Each row is a point. The window is the flat piece filled in between its corners: a triangle in 3 columns, a solid with four corners in 4, and so on. A path goes straight from each point to the next, and from the last back to the first. After which points does the path pass through the window?

Window, 3 rows:
-28.3  23.0  -4.3
-2.5  -12.3  -7.8
25.7  -3.8  -1.2
Path:
(1): -9.6  21.4  -25.5
(2): 14.5  -8.2  -30.4
(3): -15.4  14.4  13.2
(4): 18.5  -10.8  18.9
(5): 25.2  1.4  -13.6
(6): 13.3  -11.5  -16.8
(7): 13.5  -26.7  16.0
(8): 30.7  -11.8  23.2
(9): 9.3  16.9  -13.0
(10): -4.4  4.8  -24.8
(11): -1.3  -19.5  2.6
(12): -30.0  21.3  15.5
Through the window after points: 2, 4, 10

Window, 4 rows:
-11.4  -20.0  7.2  -4.2
2.1  4.3  1.7  2.5
21.5  -2.4  -23.8  19.5
-42.0  -13.4  4.8  -26.3
Path:
(1): -4.5  -15.4  -7.5  -10.2
(2): -9.6  -9.9  7.8  -16.1
(3): -23.7  -14.0  8.8  4.7
(4): -11.4  9.8  4.0  8.5
(5): 19.9  -9.7  -3.5  -8.8
(6): 9.7  -25.9  -16.9  -22.6
(7): -34.6  -0.4  2.5  6.9
(8): -40.5  -24.7  13.3  4.3
(9): -4.4  -12.9  6.2  -24.1
(10): 58.3  11.4  -16.0  10.2
(11): 6.1  -9.8  -20.2  30.7
(12): -8.5  -11.2  -5.7  8.3
Through the window after points: 4

Window (6 x 6):
5.6  -13.4  37.1  -21.0  2.1  -0.8
3.9  0.3  10.8  -5.3  24.0  -18.7
12.4  8.2  6.4  -26.5  18.8  3.3
-11.3  -19.8  -7.5  1.0  -0.4  30.9
-18.7  14.9  -36.3  18.9  -49.7  -0.9
5.1  -13.5  -14.7  -12.4  -5.8  -8.2
Path:
(1): -25.3  26.8  -4.1  -25.1  12.7  -19.5
(2): -15.0  -0.6  19.0  -19.9  7.0  -0.8
(3): 27.0  -5.9  -14.7  10.1  22.2  -28.6
(4): 24.3  -17.9  22.6  -16.6  5.5  8.1
(5): -13.4  -5.9  34.2  -19.1  -2.3  -7.3
(6): -34.2  11.4  -9.7  -19.2  -41.0  2.1
(7): 15.5  -5.3  -32.5  40.4  -5.9  6.5
(8): 13.1  20.7  -0.1  22.5  -38.5  -5.7
(9): -32.8  -15.8  -20.7  -19.5  -11.9  5.4
(10): -12.5  -10.4  -1.8  -28.9  7.4  -10.0
(11): 7.8  -14.7  -15.1  7.5  -10.8  15.9
(12): 23.5  -12.2  -1.7  -13.9  8.1  3.1
(13): -3.0  -5.4  13.1  -21.9  22.8  -5.7
(14): -8.1  -8.5  25.9  -27.2  6.8  -3.8
(15): 21.6  -7.0  7.1  1.8  2.5  8.6
(16): 15.1  -10.3  1.7  -4.1  2.1  -8.4
Through the window after points: 2, 4, 6, 8, 10, 14

Window (9 x 9):
-24.4  14.2  18.1  -19.9  17.7  3.2  8.1  18.6  -41.3
-30.6  26.2  -15.3  15.5  -32.7  0.2  -0.3  -11.6  -4.5
-2.6  16.7  8.4  18.0  -11.3  -12.0  -25.3  7.2  -13.0
5.8  1.9  5.6  11.8  -37.8  -0.3  7.3  15.2  22.8
-2.9  23.7  35.1  -12.2  5.1  9.0  -6.4  6.3  13.9
-2.2  10.2  -22.6  -2.8  53.8  5.8  7.2  -18.4  -13.2
-14.3  2.8  10.6  23.5  -18.8  -8.9  11.8  -23.4  4.9
-22.9  11.0  10.9  -0.7  26.2  37.9  -16.3  10.3  -57.8
16.1  3.4  -16.5  -41.7  19.2  10.7  22.0  -36.0  -32.4
Path:
(1): 23.5  27.0  16.2  0.5  2.8  -17.4  26.5  -3.5  -28.7
(2): -31.2  6.3  -3.6  -16.4  21.8  19.9  -10.6  -10.8  -18.0
(3): -30.0  -7.8  6.4  -8.5  3.5  4.1  -10.3  2.3  -11.5
(4): 14.2  30.6  18.8  4.0  13.2  18.2  0.7  7.2  -25.5
(5): -0.8  43.3  -0.1  0.6  0.9  20.3  20.1  -22.8  -18.5
(6): -3.9  -29.6  1.4  2.2  -2.6  -2.7  -23.3  16.6  3.6
(7): -3.5  -4.4  11.1  -5.5  1.3  -8.5  -5.9  -15.4  -5.3
(8): 3.4  41.7  -26.2  3.4  -7.8  24.2  27.8  -2.1  -26.2
(9): 9.8  30.0  10.0  13.7  -16.6  6.7  10.9  1.9  -4.5
(10): -27.5  -10.2  18.2  -14.4  -6.0  -0.5  -24.0  8.7  -5.1
(11): -25.2  -19.1  -0.5  -29.8  9.6  10.5  0.4  4.9  0.5
(12): 1.2  33.4  9.0  8.0  7.4  5.8  10.8  -12.6  -16.8
(13): -4.7  20.5  15.5  7.2  -0.5  7.0  9.1  -4.4  -6.8
(14): -3.8  2.1  -4.9  -8.0  -9.6  -17.3  -5.5  -2.8  -2.9
(15): -15.9  -24.5  -3.6  -32.8  19.6  -3.5  -3.2  -3.9  -12.3
(16): 2.9  30.8  0.8  -1.0  17.5  11.8  5.3  -20.5  -26.3
Through the window after points: 7

Window:
4.3  -13.9  3.1  -11.1  29.1  1.4  -8.0  14.1  -14.3  3.5  -4.6
12.3  -17.8  0.2  48.0  -11.5  31.4  25.0  20.2  3.2  1.4  -27.4
-11.5  -21.3  16.6  -19.3  -10.1  0.6  -3.5  -10.2  -19.6  33.0  7.1
27.0  9.5  -4.3  17.3  -23.8  25.4  4.2  27.6  -33.1  21.3  -19.5
17.6  9.1  -5.8  48.8  6.7  56.6  13.4  -9.2  1.1  -11.0  -19.7
31.5  -6.2  -3.4  36.6  -20.1  23.0  -19.0  20.7  -3.7  28.7  -3.7
-20.3  -4.7  16.1  -9.5  -8.4  -2.5  -12.5  2.0  -6.8  -16.1  9.1
2.0  16.1  19.3  -37.8  21.5  -30.3  2.4  -9.9  15.8  -0.2  -0.4
12.7  -18.4  -22.8  -28.2  2.1  -5.1  -3.9  -9.4  -0.2  -8.1  -17.1
16.8  -23.3  -12.7  -51.0  12.2  20.5  17.2  5.9  16.4  -18.3  11.7
-18.7  -0.9  -25.7  -13.5  12.5  22.3  11.5  6.9  18.8  -2.0  -3.0
Path:
(1): -3.0  1.2  13.9  -39.7  15.6  24.9  -5.1  3.2  23.5  -10.6  -15.9
(2): 0.1  -2.9  -20.1  1.7  6.4  -16.6  11.1  -1.0  -5.6  8.0  4.9
(3): 26.9  10.7  4.6  6.2  -16.2  -2.7  29.2  6.5  -23.0  14.7  16.4
(4): -24.0  -14.0  0.3  -3.5  8.2  31.5  -25.2  10.3  9.3  0.0  -23.8
(5): 0.7  -2.1  5.8  -1.9  -37.2  21.7  -19.6  17.4  7.8  19.7  -18.1
(6): 12.7  -9.5  -10.7  7.5  25.8  10.5  20.3  -12.6  -11.9  -10.7  10.9
(7): 15.2  5.5  -7.3  1.9  -8.5  11.1  12.8  6.8  -21.7  1.5  3.1
(8): 10.5  -10.7  8.1  16.1  -14.6  32.0  -10.9  28.3  -2.7  16.3  -33.9
(9): -22.2  5.5  16.9  -20.0  0.9  32.9  -14.2  -19.6  11.5  37.3  -22.2
(10): 12.6  -23.3  -1.9  -0.4  -7.7  -4.0  9.1  8.3  -22.1  -2.0  10.8
(11): 19.1  -20.3  -10.3  21.7  5.4  8.1  11.5  -7.1  -9.7  2.6  5.8
(12): 6.0  7.7  15.7  -13.0  -1.0  22.7  -19.2  29.5  -1.7  7.5  -31.0
Through the window after points: 1, 7, 9

Window:
-29.8  15.7  -9.9  -5.2  24.9  -8.3  -5.6  -12.5  -19.7  30.4  2.4  -7.2
7.4  -28.1  -42.2  19.0  17.3  25.1  -22.0  9.8  -11.1  -17.7  -8.6  23.4
-6.4  -5.1  9.0  -1.7  10.7  -5.0  27.5  -5.0  -1.3  13.2  4.5  -25.8
5.0  17.8  23.6  18.1  -38.0  -2.1  14.5  27.5  -2.0  3.2  -33.0  9.9
15.8  1.5  -1.3  34.6  -11.6  -8.5  3.4  10.2  -5.2  12.6  3.8  16.6
-8.7  14.3  1.1  -3.3  -24.2  27.5  -3.4  0.6  -38.2  -11.2  -4.4  33.5
30.6  -6.1  -15.0  0.0  -45.6  -3.7  0.2  10.2  23.4  6.1  -4.4  12.3
-6.6  -38.9  38.4  19.8  30.7  -36.2  -14.1  -23.3  13.4  25.2  -11.7  11.3
-14.3  -9.9  3.7  -2.6  -10.5  -26.8  1.8  -2.0  -30.0  -17.7  -9.9  12.6
-10.3  2.0  -0.9  9.2  0.9  5.2  26.2  34.2  27.2  -5.3  10.0  4.4
31.0  -6.6  -13.0  -17.5  29.2  -7.7  -5.9  -8.2  18.8  -25.9  -0.1  4.9
-20.9  -6.2  -3.5  18.6  -10.2  -18.5  -21.4  -31.0  1.7  -4.1  9.6  -17.7
Path:
(1): 15.1  13.6  32.7  -11.3  -12.4  -4.7  -8.8  21.6  -11.4  8.9  20.8  13.8
(2): 11.8  -9.2  7.6  -5.7  -4.9  -4.5  -14.6  5.9  -13.6  -8.8  -7.9  -7.8
(3): -7.8  -1.9  -23.0  8.7  -2.1  -2.5  21.8  -7.3  31.6  3.3  2.6  32.8
(4): -5.0  3.8  -28.2  31.8  10.0  0.8  25.0  -25.6  4.6  10.4  13.4  28.7
(5): 2.8  -19.8  38.3  -13.0  -0.4  -13.0  -16.7  16.9  0.6  9.1  -17.5  -24.4
(6): -4.2  -10.1  4.1  13.6  -10.5  4.0  -16.4  36.0  -10.4  0.1  14.4  -6.6
(7): 4.1  2.8  -5.9  18.8  -3.0  -9.2  12.1  -13.7  4.4  2.9  -6.3  15.9
(8): -25.3  -13.0  -26.9  37.6  -12.7  -6.0  26.5  -0.7  21.5  -13.1  -41.4  -4.7
Through the window after points: 6, 8

Window:
25.1  4.7  -35.4  6.3  16.9  28.9  -12.2  0.4  -24.2  -13.3  -1.2  7.9  15.3  8.8
-7.6  -8.1  16.3  -31.3  26.5  12.5  13.0  -19.0  -42.2  -24.0  3.6  17.6  7.5  28.1
-2.5  18.7  4.3  39.5  -2.9  18.4  18.7  -5.9  2.6  -10.1  -9.0  -6.8  -24.1  -18.8
-8.5  19.3  10.4  3.5  18.3  -16.6  24.6  21.4  13.3  -25.4  6.8  -19.6  0.3  5.5
-6.6  45.8  -17.2  2.0  20.4  2.6  -13.7  -29.5  -12.6  16.0  13.4  -45.3  -25.1  3.5
-3.8  -34.5  -48.7  11.5  21.2  -25.3  7.1  -16.9  2.2  -10.6  20.0  -18.4  -21.1  -15.2
20.6  3.1  -24.7  27.2  6.4  1.7  -8.7  27.7  -16.9  -3.0  27.2  -2.1  -14.3  -6.7
-25.8  12.7  -24.7  -24.7  -13.8  3.0  -23.8  19.0  17.2  -19.2  0.3  2.8  -3.2  10.0
18.6  14.2  17.7  -7.2  -7.5  -9.3  -8.5  4.6  -2.8  -31.2  -16.0  -45.1  13.7  -7.4
7.5  -8.2  10.3  27.6  -1.4  1.9  19.1  -13.3  12.9  -35.9  10.1  24.6  -7.3  25.6
-6.8  37.5  18.0  15.4  26.5  -9.2  -24.3  8.7  24.2  10.0  19.8  -5.6  16.2  -16.8
-1.4  13.0  -30.0  -6.2  -12.8  -9.7  11.6  9.1  -10.5  -27.2  19.4  14.0  27.5  -40.4
-17.4  -5.5  -5.7  10.0  1.3  -40.1  24.0  -14.2  8.7  14.7  -1.0  -28.5  -1.1  -2.8
-6.9  -6.7  -14.8  -26.1  -15.0  0.4  -1.6  -1.4  50.7  -6.8  13.7  -39.0  -10.9  2.7
Path:
(1): 22.9  25.1  -13.2  -3.8  7.4  -21.9  -4.9  -0.5  1.6  5.0  0.5  -12.5  -26.2  -2.6
(2): -20.7  -7.7  -14.0  4.0  11.8  1.7  8.9  -1.4  2.4  -15.7  13.0  -20.0  14.3  -8.4
(3): -16.3  -7.6  -16.8  19.5  16.5  5.1  10.4  14.0  -11.5  -24.9  21.4  -2.9  29.7  17.0
(4): 11.4  6.3  24.3  -28.3  3.8  -5.6  10.5  -32.3  -2.3  -11.9  -9.4  7.0  -32.3  8.1
(5): 12.3  22.6  5.2  -30.1  4.7  -1.4  5.7  1.1  8.2  -0.6  18.7  31.8  -38.5  -30.6
(6): -9.1  3.1  -11.4  20.0  -1.7  -9.4  3.1  2.1  3.4  -17.1  3.6  -28.3  9.5  0.3
(7): -4.7  -3.4  -24.4  15.0  -5.1  -5.4  -17.3  13.7  -9.4  -26.3  26.0  -8.8  17.9  -13.6
(8): 3.6  9.0  -17.5  -1.7  11.9  -8.4  17.5  -4.0  2.6  -7.2  6.2  -1.0  -5.6  -14.3
(9): 39.9  6.1  -4.5  9.9  6.2  -17.9  23.6  -11.2  -11.5  -4.5  -10.4  0.9  -18.0  -18.6
(10): -35.0  4.6  -28.3  10.4  3.8  16.3  -29.6  12.4  8.5  -10.2  31.7  -12.9  15.2  2.3
(11): -12.0  -1.6  -12.5  32.2  -1.2  18.1  -6.5  0.7  4.6  -27.4  18.9  -9.0  14.2  28.9
(12): 2.9  14.5  -1.3  -16.2  8.6  -7.4  7.3  1.3  -9.7  -8.5  -1.3  -0.8  -10.6  -17.4
(13): 5.8  10.2  -9.5  -7.1  29.6  -12.4  0.3  -0.8  21.5  -7.2  2.9  0.6  -7.5  -15.4
(14): -22.0  6.3  -14.3  31.4  -19.1  5.3  10.0  3.0  -28.1  -3.9  26.2  -17.8  -1.7  24.3
(15): -29.2  -24.3  -38.2  21.2  -11.6  -15.1  -5.5  -27.8  5.0  -10.6  48.9  -16.3  13.9  -12.6
(16): 10.2  -9.9  -23.5  0.9  27.3  -17.4  12.4  0.5  0.8  -11.2  -4.9  -15.5  -25.0  -6.5
Through the window after points: 3, 7, 11, 15

Window (14 x 14):
12.0  -25.6  -18.0  1.2  9.9  45.3  28.6  4.4  10.4  49.4  13.4  -23.9  -8.7  34.6
-8.5  11.6  18.4  -21.2  18.0  1.2  33.2  11.8  6.0  25.0  18.7  -17.3  7.9  41.0
-0.7  7.5  -5.2  -14.7  -1.5  -7.4  -27.0  5.7  -12.9  -5.9  -14.3  -24.0  -5.1  -4.5
-5.6  -7.1  31.1  16.8  -14.9  -10.1  -11.8  7.6  -3.7  -34.9  -4.0  -15.5  -15.6  -11.1
-26.2  14.1  8.0  21.9  -19.1  -26.3  -22.5  -5.8  12.9  -24.2  -36.8  9.4  -13.9  -5.0
1.8  -5.5  3.3  2.2  3.4  11.6  5.5  5.5  1.4  44.4  32.3  -4.3  20.8  6.3
11.7  -3.9  -2.4  4.7  38.2  2.5  -0.6  18.5  10.2  17.1  15.7  -1.3  -16.8  9.0
-7.7  -15.9  5.5  -33.6  20.9  28.9  33.8  7.3  7.1  24.0  10.5  10.5  -0.4  1.4
-6.0  18.9  0.9  17.4  -7.4  -6.0  -14.3  10.0  -34.5  -30.9  -5.6  13.6  -5.1  10.0
-7.0  -12.4  1.8  -2.7  -24.9  -44.8  -19.4  -4.7  -8.9  -28.7  -0.4  9.4  -14.4  16.6
0.0  -5.3  -9.0  -10.3  16.5  13.3  7.9  15.9  18.6  -9.2  19.9  -6.7  30.7  24.5
-8.4  -27.6  15.0  0.3  25.8  22.6  -17.1  14.5  -7.8  23.6  -2.4  -4.1  7.3  27.7
21.2  17.8  30.5  -23.2  8.5  16.1  -6.3  -12.1  15.4  -8.3  6.2  15.3  2.1  19.0
17.9  -5.2  12.0  12.3  -17.5  -21.5  -13.1  28.7  -7.4  -11.3  -35.9  5.8  -1.7  -1.8
Path:
(1): -33.2  18.9  4.1  4.9  -23.9  -11.9  -21.3  34.5  21.4  -12.0  5.0  5.7  -12.6  16.7
(2): 32.7  -14.0  9.8  -5.1  23.1  -1.9  4.4  -18.0  -22.0  5.2  -26.1  -12.1  5.2  -3.1
(3): -10.7  0.1  -2.3  -6.7  32.1  9.1  30.6  -27.2  -12.1  -13.1  5.4  6.4  20.5  13.0
(4): 1.1  -12.9  18.7  6.2  -32.0  -5.4  -38.4  41.8  11.4  21.0  -10.7  -15.2  -21.4  18.5
(5): -9.8  8.8  10.8  -1.9  -6.1  0.2  -8.5  16.5  2.6  -0.4  -3.4  -8.7  -14.0  16.4
(6): 20.2  -10.0  1.4  11.0  20.9  -12.7  8.4  5.0  -11.5  -4.3  -6.0  16.7  16.2  1.9
(7): 0.8  -14.4  -4.7  7.1  42.6  -4.9  10.4  -24.8  -3.8  3.1  -7.0  -10.4  -9.0  23.3
(8): 2.4  0.2  18.7  -12.8  -23.8  28.1  -5.2  46.1  14.5  18.8  21.7  10.9  10.4  7.4
Through the window after points: 1, 5

Window, 14 rows:
-3.0  2.5  7.6  9.0  -16.9  -18.1  -64.5  24.5  0.4  12.6  -11.6  -2.2  18.3  26.5
-8.2  7.2  -2.9  -37.4  23.1  3.7  -11.1  10.4  16.9  8.3  10.3  -4.3  -7.7  -23.8
-9.9  -11.0  -7.7  -3.8  -8.9  15.5  -0.1  -18.1  -11.9  17.9  14.6  4.6  -35.5  10.0
-35.6  -9.9  5.5  20.0  -3.3  -9.7  -14.9  -3.6  14.7  18.0  -15.7  15.1  -16.8  10.0
-11.4  -15.6  -14.7  -10.5  4.3  -22.9  -6.5  16.4  18.8  30.3  18.7  -35.6  7.0  10.2
-4.2  2.5  -22.0  10.1  -1.7  13.0  6.7  -1.0  -31.2  5.1  -5.9  -9.3  -5.1  19.3
-19.1  -10.8  -13.9  -13.4  -16.9  5.8  -22.7  36.9  -13.0  5.0  6.0  -8.5  22.5  20.8
-5.7  10.9  -9.2  -21.2  -45.7  -18.3  31.6  7.3  -36.3  -2.8  35.6  8.5  -14.7  8.1
18.2  -19.2  -22.2  -27.8  -4.5  11.5  -23.9  2.8  6.4  -1.2  -22.3  36.8  7.3  8.4
21.5  -21.5  32.7  6.3  8.3  20.8  3.9  40.3  -15.2  9.0  3.3  15.7  -28.1  -41.1
16.7  -5.6  6.5  -11.8  -15.0  15.8  -28.5  -2.8  -24.5  24.6  -13.0  -23.7  17.7  -34.5
-3.7  -30.4  -13.1  -20.5  26.5  -2.9  -13.1  -8.9  -9.2  12.0  10.3  10.4  -0.5  1.0
-10.6  -0.3  -2.2  -19.6  -13.7  9.1  -11.6  -0.3  -17.4  -15.2  -24.4  -22.6  -25.8  -16.9
-12.1  0.9  25.7  -10.4  -13.9  1.4  -10.7  19.1  5.7  -16.3  0.9  0.8  3.3  20.4
Path:
(1): -6.2  -7.7  -15.1  24.9  22.9  21.6  -16.1  -5.0  -13.1  -11.3  20.4  -10.8  8.1  -33.3
(2): 11.2  -8.1  13.3  -41.0  -37.5  -5.0  -22.4  19.0  -14.0  39.2  -24.2  -15.1  8.2  5.2
(3): -22.4  -22.3  8.6  -23.6  6.9  -22.2  2.5  27.5  -9.6  24.1  -4.8  -11.8  -7.1  17.6
(4): 11.1  9.7  -25.9  10.4  -26.1  15.5  -21.4  -0.8  11.5  -2.2  30.4  -9.9  11.9  -10.7
(5): -12.1  -11.9  -1.5  -4.0  -24.3  -1.1  -53.8  -9.4  9.7  -4.1  34.7  -2.2  35.5  2.8
(6): -2.3  -8.6  -13.1  -18.7  18.7  -6.8  35.1  36.1  -11.9  33.7  -34.3  -24.4  -37.8  4.6
(7): -7.9  -17.4  1.5  -40.3  -19.0  -17.4  12.6  6.8  -38.0  10.8  -6.8  17.7  -14.1  -2.7
(8): -3.3  3.0  -12.8  4.5  -7.3  8.8  -12.3  7.9  1.7  -2.8  22.0  -11.6  -0.5  6.0
(9): -6.0  -4.0  -11.3  10.8  -14.7  -0.4  -15.3  7.0  -6.2  -4.8  -6.0  -8.0  -6.5  -0.7
(10): -7.8  -9.5  0.1  -40.0  5.0  3.1  -9.8  9.9  -15.5  32.1  4.5  10.5  1.9  9.6
(11): 1.3  -5.7  12.5  -20.3  1.4  -13.1  -9.6  4.8  -8.4  23.0  -8.0  -18.3  -1.7  23.8
(12): -14.1  -2.5  -10.6  -5.4  -12.1  6.5  -15.0  7.6  -2.8  -5.2  4.7  3.1  -0.7  2.3
Through the window after points: 1, 3, 5, 7
